Rows are points. The window is the flat piece filled in between its corners: a triangle in 3 columns, a solid with four corners in 4, and so on. A path goes straight from each point to the next, and from the last back to the first. List the points from which the path goes on through the window.

Window (3 x 3):
array([[ 1.13,  2.36,  0.78],
       [ 4.92, -1.22,  0.56],
       [-1.36,  1.92,  0.07]])
Path:
(1): [ 3.46, -1.20,  1.46]
(2): [-0.04,  0.04,  1.51]
(3): [ 1.91,  1.04, -1.12]
(4): [ 0.55,  2.00, -0.98]
(5): [1.28, 2.23, 2.51]
(6): [-0.06, -0.16,  1.39]
(7): [ 3.08,  0.98, -2.20]
(8): [ 0.45,  3.61, -1.88]
(9): [-1.84,  0.88,  1.16]
(10): [ 4.02, -2.18,  3.05]
(11): [ 4.75,  0.39, -1.96]
(12): [ 3.07, -0.24, -0.93]
Through the window after points: 4, 8, 10

Window:
array([[ 0.15, -3.81,  0.59, -0.75],
       [-3.20, -0.12, -2.09,  3.38],
       [-1.17,  2.20,  2.79,  0.16],
       [-0.05, -2.96, -2.13, -0.49]])
Path:
(1): [ 1.14, -2.80, -2.65,  1.17]
(2): [-2.27, -2.62, -0.47, -2.73]
(3): [-1.82, -0.73,  0.85, -1.10]
(4): [ 1.96, -1.60,  2.30,  1.74]
(5): [-0.65, -0.83, -1.97,  2.51]
(6): [-5.66, -0.64, -0.96,  1.11]
(7): [-3.03,  1.35,  1.08, -1.33]
(8): [-0.46,  1.91,  0.97,  1.14]
(9): [-0.26,  2.19,  1.51,  1.54]
(10): [-3.54,  2.62,  2.67, -1.03]
(11): [-1.40, -3.66,  0.43, -3.11]
(12): [ 1.39, -3.13,  0.42, -0.35]
Through the window after points: 1, 3, 5

Window (8 x 8):
array([[-4.67, -2.23,  0.65,  0.24,  0.97,  0.31, -2.40, -0.07],
       [-3.32,  0.56, -3.97, -1.71, -1.56,  3.02, -3.63,  2.08],
       [ 1.74,  0.06,  5.11,  1.21,  0.00,  0.19, -0.21,  0.07],
       [-2.57,  1.72, -2.08,  0.00,  2.87,  2.56, -0.49,  1.88],
       [ 2.89, -1.16,  2.46,  2.95,  2.84, -0.97, -1.69, -1.95],
       [-2.90, -4.49, -0.33,  5.45, -3.76,  1.32, -0.55,  0.45],
       [ 3.57,  1.45,  3.86,  1.86, -0.01, -4.78,  0.51,  1.17],
       [ 1.78,  0.84,  1.29, -3.44,  1.72, -1.46,  1.69, -0.73]])
Path:
(1): [-1.57, -1.09, -0.60,  0.71,  0.48,  0.64, -2.35,  2.76]
(2): [-1.55, -0.19, -1.39, -0.30,  1.44,  2.12, -1.40,  2.37]
(3): [-3.11,  2.12, -1.81,  0.36, -0.72,  0.87, -1.51, -1.28]
(4): [-1.21,  0.95,  1.35,  4.83, -1.58, -0.03, -0.25, -2.65]
(5): [ 0.18, -4.36,  1.71, -0.10,  2.18,  0.26, -0.50,  2.77]
(6): [ 2.25, -3.44,  2.15, -0.16,  2.06, -0.55, -1.44,  0.65]
(7): [-0.74,  1.42,  1.67,  3.04,  0.90, -0.41, -0.92, -2.03]
(8): [-0.18,  1.68,  1.09,  4.43, -0.18, -0.03, -0.62, -1.99]
(9): [ 1.41, -5.41,  0.38,  1.08,  0.76,  0.68, -1.28,  1.85]
(10): [ 3.02, -3.89,  2.13,  1.84,  1.65, -1.51, -2.06,  2.64]
(11): [ 0.36, -0.59,  2.86,  2.99, -1.64, -1.12, -0.50, -1.86]
(12): [-2.68, -0.34, -0.42,  2.16, -1.79,  0.97, -1.37, -2.27]
(13): [-0.04, -4.00,  1.19,  1.99, -0.25, -0.05,  0.02,  3.08]
(14): [ 0.18, -2.17,  0.94, -1.04,  3.21,  0.75, -1.55,  4.21]
(15): [-0.93,  2.79, -0.16, -0.19, -0.02,  0.14,  1.42, -2.59]
(16): [-1.91,  1.81,  0.30,  2.02, -0.10,  1.23, -0.63, -1.63]
Through the window after points: 2, 6, 12, 14

Window (9 x 9):
array([[-1.47,  1.81, -3.56, -5.39,  5.15,  0.29,  3.38, -4.35,  1.69],
       [-3.01, -0.36,  1.49, -5.18, -0.17,  0.56,  1.05, -4.47, -1.16],
       [ 0.38, -4.64,  1.85,  6.46, -0.85, -1.09, -2.10, -3.37,  2.45],
       [ 0.89,  4.78,  0.53, -3.94,  2.38,  0.87,  0.78, -2.01, -1.71],
       [-3.01, -2.06,  0.10,  2.86, -3.07, -1.45, -3.79, -0.65,  3.44],
       [-3.02,  2.42,  1.01, -3.97,  2.62, -4.11,  2.07, -2.17, -2.29],
       [-1.01, -0.69,  1.12,  5.89, -1.27,  2.27,  3.41,  2.27, -0.49],
       [ 1.16, -3.62,  1.14,  0.73, -0.69, -0.79,  0.16,  2.16,  0.34],
       [-1.83, -3.87, -1.09,  5.53,  0.73,  1.92, -2.84,  0.50, -2.12]])
Path:
(1): [ 0.00, -0.06, -3.18,  1.41, -1.29, -0.30,  0.83, -1.91, -0.28]
(2): [-1.82, -1.48,  1.76,  1.96,  0.61,  0.22,  0.00, -0.65,  1.75]
(3): [-2.57, -1.05,  3.14,  1.44,  2.06,  1.80, -0.36,  0.82,  1.06]
(4): [-0.93, -0.67, -1.00,  1.24, -1.52,  0.55,  2.61, -1.86, -1.50]
(5): [-0.19, -0.87, -0.97,  0.98,  0.39, -1.22,  0.32, -3.35, -0.16]
(6): [-2.69, -2.24,  1.54,  0.78,  3.17,  0.75, -0.27, -0.74,  2.48]
(7): [-2.48,  0.13,  1.92, -1.45,  2.38, -2.30,  0.93, -0.68, -0.60]
(8): [-0.84,  0.90, -1.86, -1.20, -0.31, -1.60,  1.31, -2.31, -2.57]
(9): [ 0.05, -0.60, -3.82,  2.28, -1.44, -2.36, -0.25, -1.06, -3.27]
(10): [-2.99, -1.19,  0.50,  1.90,  2.05,  1.81, -0.85, -1.74, -0.54]
(11): [-2.45, -0.31, -0.12,  1.03,  2.07,  1.53,  0.89, -0.21,  1.13]
(12): [ 0.14, -0.64, -1.30, -0.03, -0.11, -0.01,  2.58, -2.59, -1.87]
(13): [-0.08, -0.96, -0.97,  0.43, -1.11, -0.19,  0.33, -0.29, -1.93]
(14): [-2.13, -2.13,  3.01,  2.02,  2.10,  0.99,  1.99, -0.31,  2.88]
(15): [-1.59,  0.34,  1.27,  0.56,  1.87,  0.51, -0.74, -1.36,  0.64]
(16): [ 1.02, -0.21,  0.19, -0.05, -0.12, -1.03,  0.43, -2.38, -1.13]
Through the window after points: 1, 3, 5, 7, 11, 13, 15

Window:
array([[-4.30,  3.47, -0.83,  2.95,  1.30, -2.47, -1.29,  4.40,  0.06,
        -2.71,  0.12, -0.81],
       [ 2.49,  1.75, -1.99, -1.14,  0.33,  3.32,  1.01, -1.29, -0.48,
         3.99,  1.77, -1.10],
       [-2.44, -1.24,  2.52, -2.83, -1.97,  1.92, -0.76,  1.05,  1.87,
        -2.56,  3.04,  0.27],
       [-0.32, -1.24,  2.15, -0.65, -2.83, -0.43, -2.10, -2.91, -2.17,
        -0.12,  0.38,  0.39],
       [ 0.35, -3.04, -1.19, -1.24, -2.58, -0.83, -1.42, -1.68,  1.69,
         1.44, -0.18,  1.20],
       [ 3.56,  3.26, -0.21, -2.16, -1.61, -0.97,  0.78, -0.86,  1.52,
         3.56,  3.64, -1.07],
       [ 3.36,  1.36, -2.58,  0.83,  0.59,  1.51,  1.11, -1.49,  0.86,
         2.79,  7.24, -2.29],
       [-1.52, -1.25,  1.76, -0.21, -1.31, -1.11,  1.62,  0.42,  0.17,
        -3.70, -0.19,  3.76],
       [ 3.01, -5.03,  2.71, -3.68,  0.67, -1.28, -1.42, -0.46, -1.49,
        -0.18, -0.64,  1.88],
       [ 0.73, -3.04,  1.92, -0.04, -3.70,  0.52,  0.86,  2.17, -0.21,
        -1.15,  0.62, -0.10],
       [-5.37,  0.17,  3.98,  5.48,  3.43, -1.73, -0.41,  1.05,  1.57,
        -0.93, -3.05, -1.55],
       [ 2.04, -0.63, -0.14, -3.01, -1.52, -1.20,  0.16, -0.87,  0.61,
        -4.03, -0.53, -1.12]])
Path:
(1): [-3.06, -2.73, -0.59, -2.69, -2.57, -2.53,  3.35,  1.32,  0.96,  0.00,
  0.98, -2.47]
(2): [ 1.97,  0.26,  2.51,  1.78, -0.42,  0.37, -3.02, -0.43, -0.41, -1.65,
  1.10,  2.15]
(3): [ 3.61,  2.74, -0.16,  2.82,  0.24,  1.80, -1.89,  0.66, -1.62,  1.03,
 -1.82,  3.78]
(4): [-0.53, -1.15,  0.36, -0.92, -0.40, -0.63,  0.78, -0.81,  0.27,  1.07,
  1.28, -2.18]
(5): [-2.88, -0.02, -2.30, -4.84, -2.71, -1.28,  2.46, -0.50, -1.76,  0.71,
  2.82,  0.90]
(6): [ 3.74, -0.98,  0.42, -1.05, -1.51,  0.86, -0.80, -0.41,  0.75,  0.34,
  2.29,  0.03]
(7): [ 4.40,  1.94,  2.01,  1.87, -0.37,  2.93, -0.81,  0.35,  2.19, -0.96,
  0.48,  0.18]
(8): [-3.10, -2.98, -0.03, -1.40, -1.40, -1.95,  0.28, -0.21, -0.46,  0.36,
  0.13, -0.45]
Through the window after points: 7

Window (14 x 14):
array([[ 1.51, -0.64, -4.95, -1.50,  2.49,  8.55,  0.80,  1.18,  0.82,
         2.61, -1.13,  2.31,  0.21,  1.35],
       [-1.61, -4.22,  2.76,  0.93,  0.42, -0.39, -3.82,  0.44,  0.79,
         1.03,  3.15, -3.67,  0.49, -0.71],
       [-0.67,  8.39,  0.89, -1.17, -0.63, -0.33,  0.06, -0.68,  0.12,
         0.33, -0.36, -1.42,  0.34,  0.29],
       [-2.51,  0.90, -2.05,  1.05,  0.88, -0.75, -2.78,  3.96, -0.39,
        -0.17,  1.87, -1.01, -2.47,  0.90],
       [-0.23,  2.81,  0.15,  4.94,  1.30, -0.82, -2.63,  1.72, -0.56,
         0.28, -1.50,  2.09, -1.33, -0.89],
       [-0.22,  0.30,  1.05,  0.40, -0.06, -2.44, -2.93,  2.20, -7.41,
         0.64,  5.21,  2.72, -3.12, -2.21],
       [ 3.28, -1.56, -1.25, -0.93,  5.65,  2.86,  3.64,  5.51,  5.89,
        -6.00,  4.91,  3.62, -2.49, -1.65],
       [ 2.25,  0.41,  3.24,  2.28,  4.27, -0.51, -0.79,  2.15, -2.05,
        -2.82,  0.71, -3.00, -2.02,  0.94],
       [ 0.40,  0.02, -2.72,  0.77, -1.05, -1.36, -1.14, -0.52, -2.38,
        -0.06, -4.36,  1.98, -1.21,  1.84],
       [ 1.28,  1.81, -0.95,  0.55, -1.55, -3.62,  4.09,  1.35, -2.61,
         1.96,  1.55, -0.71,  2.42,  0.02],
       [-1.26,  1.40,  1.05,  2.20,  0.49, -0.45,  2.37, -0.97,  0.54,
         0.59, -1.32, -1.28, -4.12,  4.11],
       [ 3.10,  1.25, -1.31,  1.90, -2.43,  0.43,  1.28, -1.08, -1.20,
         0.15,  1.61, -0.95,  2.41,  3.51],
       [-0.24,  2.21,  0.17,  0.96,  4.53, -2.71, -2.84, -0.22, -0.89,
        -0.17,  4.49, -1.51, -2.34, -1.36],
       [ 2.10,  3.44, -2.42,  0.69, -1.40,  1.19, -0.96,  0.64, -0.04,
         1.87, -0.68, -1.14, -2.38, -1.56]])
Path:
(1): [ 2.56,  0.96,  1.33, -0.77,  2.87, -0.86, -0.91,  1.65,  0.86,  1.63,
  3.00,  0.58, -0.81,  2.01]
(2): [-0.61,  0.11, -0.67,  1.50,  0.85,  0.20,  0.49,  1.26, -0.46, -1.80,
  1.37, -0.20, -0.26, -0.38]
(3): [-3.14, -0.16, -4.04,  2.94,  1.37,  0.64,  1.72,  0.63, -2.16, -1.09,
  2.79, -1.50,  0.53, -2.35]
(4): [ 2.31,  1.39,  0.72, -1.18,  0.40, -1.46, -0.26,  0.70, -0.40,  0.82,
  1.27, -0.71, -0.96,  1.51]
(5): [ 2.36,  1.97,  0.59, -1.45,  0.45, -3.81, -0.35,  4.18, -1.13,  2.72,
 -0.50,  1.53,  0.14,  2.85]
(6): [ 0.10,  2.06, -0.69,  1.47, -0.48, -0.99,  2.23, -0.03, -1.63,  0.31,
  1.53, -1.20,  0.38, -0.51]
(7): [-0.16,  0.07, -1.36,  2.56,  1.13, -0.05,  2.87,  0.91, -1.66, -2.25,
  3.15, -1.59,  0.90, -1.66]
(8): [ 2.51,  1.99,  0.75, -0.68,  1.47, -1.59, -0.80,  2.11,  0.17,  1.26,
  0.52,  0.59, -1.68,  1.54]
(9): [ 2.80,  0.52, -0.55,  0.13,  2.37,  0.92, -0.46,  4.31,  1.95,  0.42,
  1.72,  1.60, -1.37, -0.42]
(10): [ 0.21,  0.50, -1.22,  0.53,  0.74,  0.45,  1.59,  0.49, -0.34, -1.62,
  2.02, -0.19, -0.92, -0.55]
(11): [-2.61,  1.54, -0.50,  3.61,  0.66,  1.97, -0.59,  1.03, -3.39, -1.43,
 -0.70, -0.60, -0.92, -3.45]
(12): [ 4.55,  2.28, -1.85, -1.60, -0.07, -1.76, -1.70,  1.45,  2.73,  3.06,
  1.73,  0.39, -2.51,  2.98]
(13): [ 3.39,  1.82,  0.77, -0.21,  0.11, -0.45, -0.52,  2.10,  1.17,  1.06,
  1.09,  0.65, -0.81,  3.44]
(14): [-1.44,  0.46, -2.36,  2.83, -0.62,  0.28,  0.15, -0.46, -2.82, -0.99,
  1.63, -1.96,  0.45, -0.07]
(15): [-1.09,  0.12, -0.35,  1.30,  1.69,  0.74, -0.56, -0.02, -1.38, -1.07,
  0.85, -0.06, -1.93, -1.27]
(16): [ 1.46,  2.40,  0.16, -0.82,  2.01, -1.62, -1.76,  5.77, -1.04,  3.01,
  1.10,  0.85, -3.21,  2.66]
Through the window after points: 5, 7, 9, 11, 13
